Each row of a before or after table is a point. One or more steps were done to the points. Then noise was added and the rows were shuffled. The steps act on how far a point lies along the listed directions, d1 being the first. Name the steps. A step turns or swaps two directions, mirrors them in a line or flattens them onto one, adds a multiple of one to another, or multiplies one. Angles are multiples of 10 degrees, from the lower direction toward the higher: turns from -170 to 170, lines from 10 to 170 but not 90. Use the fewest steps. Two steps may share a direction if one is a turn and the other turns, adds or multiplies; they go together, in the order done. Otherwise the lowest direction goes first.
In the rows, 128 means zero.

Directions:
(1): [155 155]
(2): [101 155]
Before:
[[ 76 115]
 [101 108]
 [ 93 113]
 [173  51]
 [111 123]
 [172 140]
 [147 168]
 [ 94 108]]
After (8 x 2):
[[123 135]
 [123 135]
 [123 135]
 [169  84]
 [127 132]
 [139 116]
 [121 132]
 [115 140]]
Steps: multiply d1 by 0; multiply d2 by 0.7

Directions:
(1): [121 127  77 111]
(2): [177 130 130 104]
Before:
[[141 126 164 133]
 [152 132 127 100]
 [162 129 148 121]
 [154 126 116  90]
 [111 121 141 151]
 [ 99 134  97 132]
 [105 124 151 139]
 [102 121 129 130]
 [104 142 144 157]
 [135 121 152 138]
 [214 126 154  88]]
After, 11 rows:
[[143 131 127 106]
 [ 98 120 127 132]
 [133 144 145 142]
 [137 123 143 138]
 [191 127 164 108]
 [135 126 152 125]
 [190 131 150 108]
 [245 126 154  74]
 [ 58 134  96 152]
 [125 125 116 103]
 [170 121 152 119]]
Steps: add -1.5 times d1 to d2

Directions:
(1): [141 112  69 132 151 125]
(2): [143 128 143 126 165 179]
(3): [167 176 130 132 140 108]
(4): [ 85 149 127 163 158 121]
(5): [104 164 104  90 116 149]
(6): [137 139 114 170  91 158]
Before:
[[165 103  91 116 181 161]
 [169 116 103 124 100 123]
 [ 82 124 145 115 134 158]
 [143 117  87 158 167 144]
 [103 132 138 100 132  84]
 [143 110 127 143 135 147]
 [134 126 139 162 118  84]
 [141 144  93 160 103 109]
 [121 177 102 111 150 136]
 [125 109 165 104 143 176]]
After:
[[135 150 117 158  94 110]
 [172  95  56 118 195 159]
 [ 97 137 159 100 124  86]
 [145 105 114 144 142 147]
 [144 113  72 159 172 144]
 [169 117 110 124  98 122]
 [132  99 130 108 154 174]
 [130 133 161 161 108  87]
 [ 88 120 133 114 136 157]
 [124 175  95 113 152 136]]
Steps: add 0.7 times d2 to d1

Directions:
(1): [147 142 111 130 103  79  76 126 121]
(2): [100 130 148 139 178 132  89 111  96]
(3): [158 150 141 113 133 138 127  64 152]
Before (8 x 9):
[[ 94  89 126 135 131 134 125 162 111]
 [137 118 127 124 129 134 139 125 129]
 [107 110 140 141 157  95  55 167  79]
 [128 144 156 124 154 141  83 106  94]
 [121 121 151 117 157 175 173 110 147]
 [147 137 115 104 100 119 147 135 136]
 [ 79 126 128 142 147  97  37 198  65]
 [111 126 146 127 162 161 154 127 147]]
After, 8 rows:
[[147 151 123 123 126  84  64  99 120]
 [114 138 167 128 173 156  93 104  89]
 [133 147 124 130 132  98  79 123 133]
 [ 84 102 131 126 126 168 162 218 113]
 [121  93 105 129  90 113 129 175 126]
 [140 130 123 104 109 131 158 135 137]
 [141 122 123 124 125 123 124 121 125]
 [102  91 147 130 151 153 147 181 113]]
Steps: multiply d1 by -1; add 1 times d3 to d2

Directions:
(1): [136 145 114  96 162 122 122 150 106 126  74  81]
(2): [146 143 158  91 147 105 105  93 103 157 171 118]
(3): [173 130 142 109 120 191 115 148 160 127 144 109]
Before, 9 rows:
[[132 141 127  95 155 112 129 104 114 130 139 111]
 [105 135 153 104 146  52 115  87  83 157 127 116]
 [ 93 149 106 161 131  78 144 119  97 133 125 142]
 [155 118 149 132  96 182 119 151 166 113 143 111]
 [152 134 124 132 116 180 115 178 145 105  98 104]
 [105 141 117 129 131 115 129 127 107 125  98 122]
 [109 107 103 180  82 126 147 135 153 107 131 168]
 [145 131 143 127 107 148 121 130 150 131 166 138]
 [104 138 143 122 150  58 116  63  79 159 164 163]]
After:
[[111 161  96 133 148  91 138 140  93 130  95 107]
 [ 90 109  87 185  95 103 154 143 135  99  92 160]
 [121 146 121 120 133 135 121 141 114 125  93 106]
 [116 157 143  82 183  53 102  74  57 164 131 121]
 [123 126 138 139 106 116 127 116 140 135 168 153]
 [126 108 147 161  80 158 130 133 163 110 164 148]
 [135 150 162  70 162  72 101 100  81 162 114  82]
 [146 121 129 163  92 187 123 171 164 102 125 136]
 [147 144 136  87 154 125 124 102 118 136 149 107]]
Steps: turn d1 and d3 by 50 degrees; multiply d2 by 1.3

Directions:
(1): [125 129 142 171  74 131 132 130 189 103  99 129 121 119]
(2): [180 167  86 108  84 114 114 156 111 132 121 121 107 128]
(3): [118 112 119 186 132 122 119 185  97 142 111 104 150 153]
(4): [125  95 145 142 109  99 134 154 108 111 183 157  88 101]
Before:
[[142 149 133  88  81 126 137  89 148 127 129 139 102  72]
 [141 156 134  85  99 114 134  88 156 109 145 141 107  98]
 [104  94 156 120 122 101 136 144 106 109 205 194  94  92]
 [133 114 164 130 110 143 116  83 154 104 115 137 128 116]
 [135 110 115  63 184 122 124  84  84 146 180 125 133 148]
 [132 122 116 110 124  98 138 129 128 115 164 140  93 100]
 [138 126 115 245  99 139  98 233 102 145 107  82 154 175]
 [166 142 142  98 124 141 131 101 154 107 137 138 114 101]]
After (8 x 14):
[[113 119 145 137 104 127 138 117 132 136 118 125 128  88]
 [124 100 122  79 190 124 124  94  79 148 177 122 139 153]
 [118 110 122 132 135  99 138 142 122 118 158 135 104 108]
 [111 128 144 136 121 116 136 117 141 116 136 126 135 116]
 [ 99  88 156 130 121 103 135 148 103 111 203 192 100  97]
 [147 121 149 133 141 142 130 122 142 113 131 127 133 115]
 [127 106 165 143 115 142 116  87 150 106 112 135 132 120]
 [181 165  99 168  67 137  99 190 125 131 122 105 117 146]]
Steps: flatten d2 and d3 onto the line at 30 degrees

Directions:
(1): [124 119 166 166 157 130 123 109 110 155 160  61 122 155 130 124  93 142
 144 166]
(2): [136 153 121  62 116 140 141 109 137 119 114  97 159 145 123 105  57 113
 134 105]
Before (12 x 20):
[[125 127 120 123 123 131 136 135 128 120 126 140 125 116 132 133 130 127
  128 118]
 [132 120 115 145 118 132 127 143 131 124 133 155 114 113 129 136 161 133
  123 128]
 [130 137 128 116 127 129 128 129 124 122 123 113 134 131 122 123 118 128
  129 128]
 [134 129 114 106 119 130 133 136 134 129 117 142 137 126 130 132 118 118
  124 115]
 [119 119 142 150 146 133 127 113 118 144 139  88 127 149 130 129 103 131
  144 143]
 [129 128 118  95 119 139 135 133 134 117 120 139 130 127 134 122 118 128
  130 111]
 [130 131 127 128 123 124 130 136 129 126 124 147 126 121 124 130 156 126
  123 116]
 [120 110 155 182 153 130 118 126 112 154 149 101 118 143 131 141 140 141
  141 167]
 [121 132 115 111 120 125 129 146 134 117 115 156 123 121 125 140 142 124
  121 125]
 [135 137 114 108 118 126 130 133 132 115 115 129 137 117 130 121 125 118
  127 108]
 [131 135 118 113 115 127 139 126 135 116 115 147 132 113 132 127 132 125
  129 106]
 [131 130 127 138 134 134 126 131 124 132 122 131 127 121 131 129 127 137
  132 132]]
After:
[[138 146  99  80 105 127 135 135 141 102 100 148 145 111 128 118 124 110
  122  89]
 [130 128 129 144 136 133 125 132 123 134 124 131 124 122 131 131 130 139
  132 135]
 [130 130 115 124 114 121 130 146 134 118 114 178 123 107 125 135 181 124
  117 106]
 [135 142  99  87  99 129 143 134 145 101  98 178 138 101 131 126 143 116
  122  85]
 [131 114 103 156 111 127 124 157 135 118 126 191 106  97 131 146 200 133
  115 122]
 [112  90 195 248 185 126 107 116  90 184 186  51  99 162 135 147 137 161
  154 215]
 [137 137  98  80 106 132 137 139 142 117 102 162 145 120 128 130 119 110
  120  97]
 [133 138 102  65 106 141 140 136 143 104 105 156 140 121 132 118 113 119
  125  91]
 [116 113 173 179 169 136 124  96 104 166 166  29 124 173 131 123  68 142
  157 174]
 [123 135  95  94 104 123 131 158 144 103  99 195 124 105 125 144 167 117
  111 106]
 [131 141 129 106 126 131 130 124 125 122 122 104 139 136 121 119 103 126
  131 126]
 [126 129 110 113 115 130 137 141 133 113 117 158 127 108 132 134 141 123
  124 108]]
Steps: multiply d1 by 2.5; multiply d2 by 2
